Each row of a before or after table is a point. The points were changed in one or more steps. Then noise was added and the rows were shuffled. The steps act on columns, c1 being the first. Name the steps. A step turns or swaps two columns, mirrors them in a line or flattens them onto one, adds a multiple of one to another, or multiplies or shifts one. Angles are multiples of 10 degrees, from the lower column toward the higher: turns from -170 to 170, lines from 10 to 170 but not 90. Use the fewest steps. Two steps may share a column if one is a turn and the other turns, adds or multiplies; they go together, in the order done. Otherwise the lowest column goes first.
In the rows, zero is written as 128.

Before, 11 rows:
[[127 142]
 [138 114]
 [132 129]
 [ 67  80]
 [119 174]
 [157  96]
 [142 179]
 [128  86]
 [126  95]
 [155 138]
 [147  94]]
After, 11 rows:
[[133 139]
 [123 125]
 [127 132]
 [112  98]
 [ 91  69]
 [116 103]
 [143 159]
 [138 145]
 [154 171]
 [122 115]
 [119 110]]
Steps: flatten c1 and c2 onto the line at 60 degrees

Before, 10 rows:
[[120 160 168]
 [157 105 115]
 [172 133 173]
 [140 115 140]
 [ 98 194 115]
 [107 151 125]
 [155 139 128]
 [200 131 118]
 [ 96 179 115]
 [180 142 122]]
After (10 x 3):
[[136 133  76]
 [137 129  80]
 [168 149 125]
 [186 164  79]
 [126 127  76]
 [177 157  76]
 [139 132 129]
 [121 124  83]
 [133 129  96]
 [150 146  86]]
Steps: flatten c1 and c2 onto the line at 30 degrees; shift c3 by -40

Before (14 x 6):
[[128 182 148 157 155 134]
 [111 144  98 122 108  95]
 [ 88 141 145 164 114 112]
 [114 189 120 133 119 112]
 [152 127 124 155 150 126]
 [154 162 138 145 109  88]
 [109 155 132 186 151  90]
 [130 152 134 127 152 145]
 [129 187 117 190 144 112]
 [134 158 148 120 154 124]
 [164 195 108 112 136 172]
 [169 114 123 143 105 120]
 [105 115 152 184 129 110]
 [111 141 148 162 155 107]]
After, 14 rows:
[[145 159 140 103 138  71]
 [119 164  91  52 135 114]
 [128 162 155 175 111 123]
 [140 199 115 139 117  79]
 [133 174 135 168  97  83]
 [116 181 126 109 102  96]
 [165 125 129 132 153  89]
 [105 138 123 108 103 104]
 [123 148 134 156  95 106]
 [123 151 122 103 104 123]
 [101 142 126 139 150  76]
 [109 134 109 149 166 131]
 [138 153 173 151 115 106]
 [118 144 102 145 117 128]]
Steps: turn c1 and c3 by 130 degrees; turn c3 and c5 by 150 degrees; turn c2 and c6 by -40 degrees; turn c2 and c4 by -50 degrees

Before (12 x 9):
[[142 151 109 169  68  87 121 151 145]
 [109 126 123 119 125 130 150 102 130]
 [142 144 153 105 128 147 106  71 148]
 [110 124 125 136 174 144 140 132 171]
 [127 149 105 115  88  94  91 175 127]
 [159  95 133 141 100 118 141 145 132]
 [164 141 151 125 150 118 153 101 126]
 [164 140  65 156  95 109 111 173 120]
 [152 141 152 133 125 172 187 122 128]
 [ 90  94  97 171 183 167 161 124 127]
 [ 94 123 149 158 176 159 120 121 121]
 [ 92 108 108 153 172 175 108 131 154]]
After (12 x 9):
[[160 125 125 138 108 168 130  98 158]
 [134 143 153 101  93 155 124 175 133]
 [151 122 149 155  88 148 133  91  95]
 [119  97 133 143 167 123 129 150 142]
 [ 93 149 104 106 179 102 122 113 158]
 [116 142  65 152 193 109 130 135 136]
 [151 110 110 147  96 179 132  85 113]
 [164 139 151 130 120 120 128 162 133]
 [ 84 150 107 164 171 110 134 146 177]
 [116 123 122 123  99 131 129 134 127]
 [160  96  97 177  86 158 136  84  95]
 [137 143 151 144 139 161 131 149  91]]
Steps: turn c1 and c5 by -60 degrees; turn c5 and c8 by -130 degrees; flatten c4 and c7 onto the line at 10 degrees; turn c6 and c9 by -40 degrees; multiply c9 by 1.3

Before:
[[191 121 127  87 160 111 119 132 160 109  97 119]
 [127 122  81 119 102 145 162 144 161 142 130 140]
 [169 144 131 127 125 105 122  79 103 173  85 112]
 [171 121 148 116 134  90 122 122  92 108 142 150]
 [161 144 124 143  89 153 130 139 112 135 133 140]
 [133 129 123 120 139 127 112  80 102 103 100 170]
 [129 153 115 102 107 125 154 135 150 112  78 159]
 [123 125 143 145  89 166 157 130 150 168 151 177]
 [158 104 134 146 133  99 113 119 160 133 101 130]
 [147 161 129 152 127 137 154 141 133 130 150 166]
 [121 115 135 112 140 127 130 103 119 105 100 111]]
After, 11 rows:
[[ 90 100 149 110 113 155 122 111 167 107 128 122]
 [119 149 141  76 167  82 120 107 109 171 146 146]
 [ 82 113 126 153  79 135 130 162 126 108 116 177]
 [ 81 153 122 110 155 117 130 130 135 135 154 111]
 [ 89 124 132 146 116 159 118 152 146 174   7 113]
 [139 116 136 147 119 122 131 145 143 102  61 130]
 [127 127 123  91 116 135 142 138 162 100  14 127]
 [121 147 115 104 147 130  93 181 135 110 109 170]
 [123 129  79 120 156  96 108 129 110 138 156 158]
 [ 98  87 134 121 112 139 139 151  92 134  93 137]
 [112 155 128  85 123 125 100 113 116 128 167 125]]
Steps: turn c1 and c5 by -160 degrees; turn c2 and c6 by -40 degrees; turn c6 and c7 by 150 degrees; turn c4 and c12 by 110 degrees; turn c9 and c12 by 140 degrees; turn c8 and c11 by 70 degrees; multiply c11 by 2

Before (10 x 18):
[[111 140 159 135 142 116 149  83  96 143  96 127 142 124 156 145 105 150]
 [129 149  86  97  80 165 153 108  96 115  97 148 167 123  97 103 102 140]
 [135 120 117 125  67 169 111 115 146 137  96  99 106 125 140  81 105 110]
 [156 100 114 158  72 148 155 108 143 144  95  91 116 146 126 155 173 169]
 [128 151  89 166 122 107  99 100 162 136 117 129 165 101 156  93 149 110]
 [143 102 167 122  85  92 151 138  98 143 166 161 161 103 170 143 134 117]
 [118 153 133  93 127 165 100 132  86 116 100 140 151 160 171 129 174 162]
 [178  99 144 140 124 117 107 129  99  78 107 124  91  78 119  97 162 164]
 [145 182 174 126 125 155 162 139 134 141 153 141 166 124  91 124 134 140]
 [103 145 137  92 108 115 117 138 145 107 128 115  99 139 119 133 105 116]]
After (10 x 18):
[[ 72 103 146 138 123 121  97 145 113  84 132 125 147  85 118  74 164 169]
 [146 142 135 101 111 143 110 106 126 105 132 117  96 142 117 112 107 111]
 [131 182 177 121 123  93 184 132 151 140 110 139 138 124  92 158 135 141]
 [118 152  90 172 120 141  79 148 187 137 146 130 133 100 158 129 153 113]
 [140 106 172 118  83  98 166 136 120 144 175 165 159 103 164 161 132 113]
 [110 148  92 122  75 135 166  88 144 115  92 154 180 129  96 143 105 143]
 [120 142 159 168 145 169 158 105 106 141 127 129 152 131 158 150 106 147]
 [107 124 120 137  64 140  99 116 154 139  84  97 126 124 137  83 103 111]
 [ 85 103 116 161  71 134 171 138 118 141 103  95 100 147 126 134 171 165]
 [125 153 129 102 124 141  81 100 113 111  74 147 173 160 174 148 173 161]]
Steps: turn c1 and c11 by -150 degrees; turn c6 and c11 by -110 degrees; turn c4 and c8 by 50 degrees; multiply c7 by 1.6; turn c13 and c16 by 50 degrees; turn c9 and c13 by -50 degrees
